Each row is a point. The ring and each string are closed loops that go straight from each point to the next, and from the last back to the first. Before rounding, they use only three directions, however many columns there are. Count how often each string passes through the ring. Passing back the other way cancels.

Ring (10 x 4):
-.40	.17	.01	.35
-.40	.48	.08	.27
-.22	.61	-.06	.18
-.07	.53	-.24	.02
.02	.35	-.39	-.14
.08	.02	-.54	-.29
.10	-.28	-.61	-.19
.06	-.41	-.56	.10
-.02	-.37	-.45	.28
-.24	-.14	-.19	.39
String, 19 rows:
.13	.34	-.43	.14
.25	.43	-.55	-.09
-.02	.41	-.41	-.54
-.12	.36	-.31	-.41
-.19	.26	-.23	-.20
-.01	.34	-.30	.20
.03	.50	-.25	.43
-.30	.89	.11	.41
-.70	.79	.37	.06
-.69	.51	.29	.02
-.51	.26	.06	-.06
-.17	.17	-.19	.26
-.15	.26	-.13	.60
-.45	.51	.19	.60
-.76	.72	.41	.10
-.61	.66	.23	-.12
-.27	.39	-.10	-.01
-.09	.32	-.25	.13
-.06	.23	-.30	.10
Times through: 3

Ring:
-.11	.16	.15	-.47	-.13	.29
-.11	.04	-.11	-.28	-.29	.11
-.04	-.06	-.31	.07	-.32	-.09
.06	-.09	-.38	.49	-.13	-.21
.12	-.05	-.29	.61	.02	-.19
.16	.05	-.07	.43	.11	-.06
.11	.15	.16	.00	.07	.15
-.04	.20	.24	-.40	-.02	.30
String, 23 rows:
.26	-.07	-.24	.61	-.06	-.24
.16	.06	-.10	.72	.32	-.10
.08	.13	.02	.48	.34	.04
.10	.19	.17	.35	.39	.13
.01	.14	.08	.10	.15	.14
.09	.05	.01	-.09	-.19	.06
.10	.13	.19	-.34	-.19	.19
.01	.27	.43	-.59	.00	.41
-.12	.30	.38	-.38	.26	.44
-.08	.20	.17	-.14	.15	.26
-.05	.15	.07	-.02	.10	.18
.08	.04	-.01	-.13	-.23	.05
.15	.13	.22	-.36	-.21	.18
.12	.22	.34	-.13	.16	.26
.10	.20	.21	.20	.32	.17
.02	.15	.05	.36	.33	.10
.05	.05	-.07	.13	-.05	.02
.23	-.05	-.17	.35	-.18	-.17
.21	-.05	-.29	.84	.12	-.26
.08	.00	-.28	.94	.36	-.19
.01	.05	-.17	.56	.24	-.05
.05	.03	-.12	.21	-.05	-.02
.23	-.09	-.24	.30	-.30	-.20
Times through: 4

Ring (10 x 9):
.02	-.30	-.10	-.25	-.20	.00	-.43	-.03	-.15
.18	-.26	-.20	-.48	.04	-.02	-.30	.09	-.21
.35	-.15	-.26	-.51	.28	-.05	-.02	.29	-.32
.45	.01	-.27	-.42	.35	-.05	.17	.35	-.44
.50	.34	-.20	-.05	.21	.02	.39	.27	-.61
.40	.36	-.12	.27	.07	.02	.44	.28	-.63
.25	.21	-.06	.48	.00	-.02	.43	.37	-.57
-.05	-.22	.00	.60	-.10	-.10	.23	.49	-.36
-.14	-.37	.00	.44	-.21	-.09	-.04	.35	-.23
-.12	-.36	-.03	.13	-.28	-.04	-.31	.10	-.16
String (20 x 9):
.09	-.13	-.08	.11	-.09	-.03	-.02	.21	-.32
-.17	-.26	.03	.24	-.49	.02	-.41	-.08	-.16
-.31	-.46	.06	.27	-.55	-.01	-.53	-.06	-.06
-.24	-.59	-.01	.29	-.21	-.12	-.22	.35	-.10
.07	-.26	-.10	.13	.02	-.09	.06	.39	-.30
.06	-.06	-.04	.22	-.21	.00	-.05	.12	-.34
-.15	-.20	.07	.76	-.31	-.07	.12	.35	-.33
-.06	-.23	.02	.88	-.03	-.16	.48	.71	-.42
.14	-.16	-.10	.33	.13	-.11	.34	.56	-.41
.22	.06	-.11	.11	-.02	-.01	.12	.21	-.43
.51	.73	-.08	.28	-.13	.14	.39	-.05	-.74
.47	.52	-.12	.14	-.02	.09	.33	.07	-.65
.65	.79	-.15	.18	.08	.12	.57	.09	-.82
.49	.40	-.16	.23	.21	.00	.58	.39	-.68
.25	-.09	-.15	.22	.24	-.11	.42	.60	-.47
.23	.09	-.10	.11	-.04	.00	.12	.18	-.44
.23	.36	-.01	.58	-.21	.05	.34	.16	-.59
.01	.02	.04	.78	-.21	-.05	.33	.38	-.47
-.22	-.49	.04	.81	-.09	-.19	.27	.71	-.27
.04	-.32	-.10	.20	.05	-.12	.11	.48	-.29
Times through: 4
String, 28 rows:
.02	-.25	-.06	.25	-.06	-.08	.05	.36	-.30
.06	-.06	-.04	.28	-.18	-.02	.02	.18	-.36
-.12	-.17	.06	.79	-.27	-.07	.19	.38	-.36
-.17	-.43	.03	.94	.01	-.22	.47	.85	-.35
-.02	-.33	-.04	.59	.08	-.17	.38	.71	-.36
.15	-.07	-.10	.15	-.02	-.04	.11	.28	-.38
.08	.04	-.01	.47	-.19	-.01	.17	.24	-.43
-.04	-.04	.05	.77	-.26	-.05	.24	.34	-.42
-.09	-.14	.05	.72	-.26	-.06	.17	.35	-.37
.13	.01	-.07	.16	-.16	.01	.00	.12	-.38
-.02	-.34	-.06	.29	-.03	-.11	.08	.45	-.28
-.16	-.59	-.05	.34	-.02	-.17	.02	.57	-.17
-.29	-.65	.00	.26	-.27	-.12	-.32	.29	-.05
-.09	-.52	-.08	.05	-.06	-.12	-.18	.35	-.14
.12	-.15	-.11	-.03	-.06	-.03	-.08	.17	-.30
.08	-.13	-.10	-.29	-.28	.06	-.46	-.20	-.20
.08	-.24	-.14	-.54	-.24	.05	-.62	-.24	-.12
.09	-.42	-.19	-.52	.02	-.05	-.41	.11	-.12
.11	-.41	-.18	-.19	.18	-.12	-.03	.44	-.23
.19	-.12	-.15	-.21	-.02	-.01	-.14	.12	-.30
.20	-.11	-.17	-.60	-.16	.07	-.52	-.24	-.20
.12	-.33	-.19	-.75	-.14	.04	-.68	-.22	-.08
.05	-.44	-.16	-.34	.01	-.07	-.31	.20	-.14
.10	-.28	-.13	-.05	.05	-.08	-.02	.33	-.27
.11	-.09	-.09	-.08	-.18	.02	-.22	.00	-.28
-.04	-.09	-.01	-.05	-.50	.09	-.53	-.31	-.19
-.30	-.55	.03	.26	-.43	-.06	-.45	.09	-.05
-.18	-.57	-.03	.36	-.08	-.16	-.03	.51	-.16
Times through: 4

Ring (10 x 11):
-.18	.04	.25	.00	-.52	-.12	.08	.21	.14	.11	-.46
-.09	-.04	.21	.15	-.56	.17	.28	.23	-.09	-.09	-.42
.03	-.11	.08	.23	-.37	.34	.35	.17	-.28	-.25	-.25
.13	-.09	-.07	.23	-.06	.33	.32	.10	-.36	-.32	-.01
.20	-.04	-.21	.16	.28	.18	.20	.01	-.34	-.30	.21
.20	-.04	-.26	.04	.48	-.02	-.07	-.12	-.19	-.17	.30
.15	-.09	-.21	-.05	.43	-.14	-.29	-.22	-.02	-.03	.22
.02	-.13	-.05	-.13	.15	-.25	-.45	-.23	.20	.16	-.03
-.08	-.08	.08	-.14	-.10	-.30	-.38	-.12	.28	.23	-.22
-.16	.01	.19	-.10	-.33	-.28	-.18	.06	.27	.22	-.37
String, 26 rows:
-.07	.12	.08	.01	-.15	-.15	.14	.20	.02	.00	-.18
-.23	.10	.34	.10	-.77	.00	.37	.41	.04	.02	-.59
-.15	-.16	.36	.21	-.94	.35	.34	.26	-.10	-.10	-.68
-.02	-.15	.12	.13	-.40	.20	.13	.08	-.11	-.11	-.31
.01	-.16	.11	.17	-.41	.28	.20	.09	-.18	-.16	-.30
.07	-.32	.14	.35	-.63	.66	.40	.10	-.40	-.36	-.39
.13	-.28	.04	.35	-.43	.66	.42	.09	-.47	-.42	-.24
.13	-.23	-.03	.24	-.19	.44	.23	.01	-.35	-.31	-.11
.22	-.14	-.15	.29	.05	.47	.38	.06	-.49	-.44	.09
.20	.07	-.23	.20	.33	.19	.37	.13	-.42	-.37	.27
.09	.01	-.11	.08	.15	.02	.11	.05	-.17	-.16	.08
.18	-.15	-.17	.12	.22	.17	.00	-.12	-.24	-.22	.14
.32	-.09	-.40	.10	.72	.10	-.05	-.20	-.34	-.30	.50
.28	.01	-.41	.01	.83	-.11	-.13	-.19	-.22	-.20	.54
.15	.11	-.27	-.05	.61	-.25	-.10	-.06	-.07	-.07	.36
.20	-.19	-.27	-.08	.56	-.13	-.47	-.38	.00	-.01	.30
.12	-.22	-.13	-.06	.25	-.08	-.43	-.31	.06	.04	.07
.03	-.06	-.03	-.01	.05	-.09	-.13	-.06	.02	.00	-.05
.00	.05	-.07	-.13	.23	-.35	-.27	-.07	.17	.13	.03
-.06	.01	-.01	-.19	.15	-.44	-.43	-.13	.31	.25	-.06
-.03	.02	.02	-.06	-.01	-.21	-.13	.01	.11	.08	-.11
-.02	-.16	.08	-.02	-.19	-.04	-.21	-.10	.09	.07	-.23
-.20	-.13	.27	-.16	-.48	-.29	-.42	-.08	.41	.34	-.51
-.28	.04	.33	-.16	-.56	-.39	-.23	.12	.43	.35	-.57
-.22	-.10	.32	-.05	-.67	-.13	-.15	.08	.27	.22	-.60
-.03	-.06	.08	.03	-.21	-.02	-.01	.04	.02	.00	-.22
Times through: 0
String:
-.02	-.01	.03	-.01	-.08	-.11	-.05	.03	.04	.02	-.14
-.13	.08	.11	-.14	-.12	-.38	-.21	.05	.27	.22	-.23
-.18	.00	.17	-.23	-.19	-.49	-.46	-.07	.45	.37	-.33
-.13	-.23	.17	-.23	-.23	-.36	-.70	-.30	.48	.39	-.37
-.04	-.26	.07	-.16	-.10	-.23	-.61	-.32	.32	.26	-.24
.02	-.16	.00	-.06	.01	-.12	-.33	-.18	.13	.09	-.11
.01	.04	-.04	-.02	.10	-.17	-.05	.03	.02	.00	-.01
.09	.06	-.20	-.12	.51	-.35	-.29	-.14	.08	.06	.24
.11	.11	-.23	-.07	.53	-.28	-.13	-.06	-.02	-.03	.29
.26	-.01	-.39	-.02	.80	-.14	-.21	-.23	-.16	-.15	.51
.32	-.12	-.39	.08	.71	.09	-.11	-.24	-.30	-.27	.49
.20	-.16	-.20	.11	.27	.18	-.02	-.14	-.25	-.22	.17
.07	-.03	-.07	.07	.08	.02	.05	.01	-.12	-.12	.01
.10	.14	-.16	.08	.28	-.05	.22	.14	-.21	-.19	.18
.21	.07	-.25	.19	.38	.17	.34	.11	-.41	-.36	.30
.29	-.12	-.27	.28	.32	.43	.34	.00	-.55	-.48	.29
.23	-.23	-.17	.23	.12	.41	.15	-.10	-.40	-.35	.11
.12	-.12	-.09	.12	.05	.16	.06	-.04	-.20	-.19	.01
.12	.05	-.15	.09	.24	.02	.16	.07	-.21	-.20	.15
.10	.11	-.16	.06	.30	-.08	.15	.09	-.17	-.16	.18
.20	.10	-.30	.06	.59	-.07	.10	.00	-.25	-.22	.40
.30	-.07	-.41	.03	.80	-.02	-.17	-.25	-.24	-.22	.53
.22	-.21	-.26	-.01	.48	.00	-.35	-.33	-.09	-.09	.27
.16	-.22	-.18	-.05	.36	-.07	-.43	-.34	.02	.00	.15
.07	-.18	-.07	-.04	.11	-.07	-.32	-.22	.06	.03	-.02
.01	.00	-.04	-.05	.11	-.20	-.15	-.04	.07	.05	-.02
-.04	.03	-.02	-.16	.15	-.40	-.36	-.10	.25	.20	-.04
-.10	-.13	.09	-.21	-.08	-.38	-.58	-.22	.39	.32	-.24
-.16	-.09	.16	-.23	-.20	-.45	-.56	-.16	.46	.38	-.34
-.13	-.19	.18	-.14	-.33	-.22	-.46	-.16	.34	.27	-.40
-.06	-.18	.12	-.05	-.27	-.08	-.28	-.11	.17	.13	-.31
Times through: 5
